Rows are points. To make a cloud, some directions were put in groups of two or more. Within a group, all points are equally far from the middle, so they leave a hole (a ring in 2 directions, a hollow ball in 3). The other directions are filled evenly. Then the cloud was stretched, turned, moved and blurred a little. Count the holes, and give their numbers of directions, smallest first.

Cloud (21 x 3):
[[  9.3   0.6  15.0]
 [ 11.3   7.6   5.6]
 [ -0.3 -15.7 -18.2]
 [  1.8 -14.3  11.9]
 [ -0.7   3.0  23.5]
 [ 20.7 -10.2 -12.4]
 [ 17.8 -16.4  -9.1]
 [-16.4   2.9  25.9]
 [ -5.2 -17.5   2.7]
 [ 16.7  -9.1   1.5]
 [ -1.8  15.5  14.5]
 [-12.3  -6.1  21.2]
 [-20.7   9.3   9.1]
 [-12.7 -12.7   7.0]
 [ 16.7  -8.3 -21.3]
 [ -7.3   6.3 -11.4]
 [-20.6   6.0   5.2]
 [ -9.7   1.8  26.9]
 [-14.9  -1.9  -7.1]
 [  9.2 -19.4 -18.5]
 [  6.9  -2.5  17.3]]
Holes: 1 (3)

Cloud (29 x 4):
[[  0.3  -5.0 -15.7   0.3]
 [-31.5 -21.9   5.2  10.7]
 [ -2.8  -8.5  -5.8  17.7]
 [  3.1  21.3  -2.8   5.8]
 [ 26.3  16.5  14.5 -21.7]
 [  6.6  12.2 -10.1   9.5]
 [  0.9  -5.7   7.7 -17.3]
 [  7.6 -21.5  15.5   5.0]
 [ -2.7  -6.0   6.6   3.3]
 [-12.5 -19.3  24.3   3.6]
 [  8.5   8.2 -12.2   3.5]
 [-13.3   4.9   9.5   8.5]
 [  3.0  -3.1  15.2  -7.0]
 [-15.6 -16.6  -3.8  -3.5]
 [  7.5   6.9   9.4  14.9]
 [  9.4   9.1  12.9   3.7]
 [  4.9  10.8 -22.3   2.4]
 [ -3.1   5.4  15.3  34.5]
 [  3.5   5.5  16.9   7.6]
 [  5.9  13.3   9.9 -11.4]
 [  5.6 -16.8  16.1  18.9]
 [ 14.0  -1.7  -9.9   7.8]
 [-15.3 -11.5   4.7  31.7]
 [-17.9 -29.9   8.6  -5.9]
 [ -9.8  10.8 -16.1   6.0]
 [  4.4   8.4 -10.2 -16.0]
 [ -3.6 -17.4   4.5  18.6]
 [ -1.0   7.7  23.6  24.7]
 [-23.7   7.0   5.3   2.8]]
Holes: 0

Cloud, 49 rows:
[[-10.0  -8.6 -22.6 -20.3 -14.3   3.8]
 [ -1.5 -25.0  -1.3 -26.2  -1.5  -3.5]
 [ -0.2  -2.2   0.1  20.7   0.2  -9.3]
 [-13.9 -15.1   6.7 -11.1  -4.2   9.7]
 [  3.4 -25.7  21.7 -11.4   3.1  -0.8]
 [  5.6   2.3  28.9 -12.0   1.8  -3.6]
 [  7.3 -21.2 -20.3  -0.8   0.6  15.9]
 [-11.5 -20.6   1.0  -7.0 -14.7 -12.0]
 [ -8.1   5.3 -20.1 -11.2  -6.5 -17.5]
 [ -8.2  14.6  12.7 -11.4 -14.2  -5.2]
 [  6.0  -4.7 -17.1 -23.6  18.8   2.5]
 [  4.5   0.0 -22.1 -18.6  -7.1  -2.5]
 [ -4.7  14.1  -9.4 -21.7   1.3  11.3]
 [ 13.3  -8.2 -24.7   6.9   0.4  -4.2]
 [ 14.3  -7.6 -17.5 -18.7  13.6  11.7]
 [ -2.0 -13.0  -1.0   1.1   7.7 -11.0]
 [  1.3   0.3  17.8  -9.7  18.6  -6.1]
 [-10.3 -22.0  -6.9 -12.8   3.8  18.4]
 [-14.3  -7.8  -1.2  -3.8   9.0   8.5]
 [-12.0   0.3 -11.6 -11.5 -13.8 -16.1]
 [-10.1  -7.9   9.1   1.3 -23.6  11.9]
 [-22.1  10.1  -2.1  22.8 -19.5  -8.0]
 [ -9.7  -5.2   0.3 -15.2 -20.8  11.6]
 [ 12.2   0.2 -22.4  -7.3  21.4  13.9]
 [  2.2  -3.3 -24.7  -9.1  -5.8  -6.0]
 [-15.9 -20.3 -13.3  -1.4  -6.3 -13.9]
 [-16.2 -10.7 -15.0 -20.6  -4.4   2.9]
 [-19.3  -1.5   4.8 -19.8  -3.1  -1.7]
 [-24.0  -1.4  16.7   8.4 -17.1 -20.5]
 [ 10.2  -3.7 -12.0  -1.9 -14.7  12.5]
 [ 11.8 -20.9 -31.5 -10.9   2.6  -7.9]
 [-16.3 -15.0  11.5 -10.1  -2.8   6.0]
 [-18.6 -18.5  -5.4   9.1   1.1  -0.8]
 [  3.6 -29.1 -19.2 -23.3   4.4  14.4]
 [ -5.6 -13.4  10.3 -11.0  12.6  -0.5]
 [ -9.8  12.4  18.0 -19.6   4.0  -9.6]
 [-26.0  -2.0  11.0  -7.4 -26.5  -8.1]
 [-18.3  11.8  -2.7   2.6 -20.2 -31.8]
 [ 12.6   3.2  -2.9   0.5  -9.9 -16.6]
 [  1.5  -1.8  -5.2 -17.6  11.2  -1.1]
 [ -8.9   2.3  11.2  17.2 -19.2  -3.6]
 [-17.3 -16.5   3.8  17.7 -13.9 -10.5]
 [  3.5 -19.1   8.2  15.5  -1.5  -4.0]
 [-15.4  -2.5   4.6 -16.9  -5.2  -5.0]
 [  8.6   2.5  21.5   4.7   3.4  10.9]
 [  9.1  -7.9  21.2  -6.5   6.8  -8.9]
 [ -9.9 -19.2 -36.9  -6.8   0.9 -18.1]
 [  1.3  -7.4  12.8 -14.6  -1.5  12.3]
 [ -9.5 -10.0  18.2  10.4 -28.0  18.2]]
Holes: 0
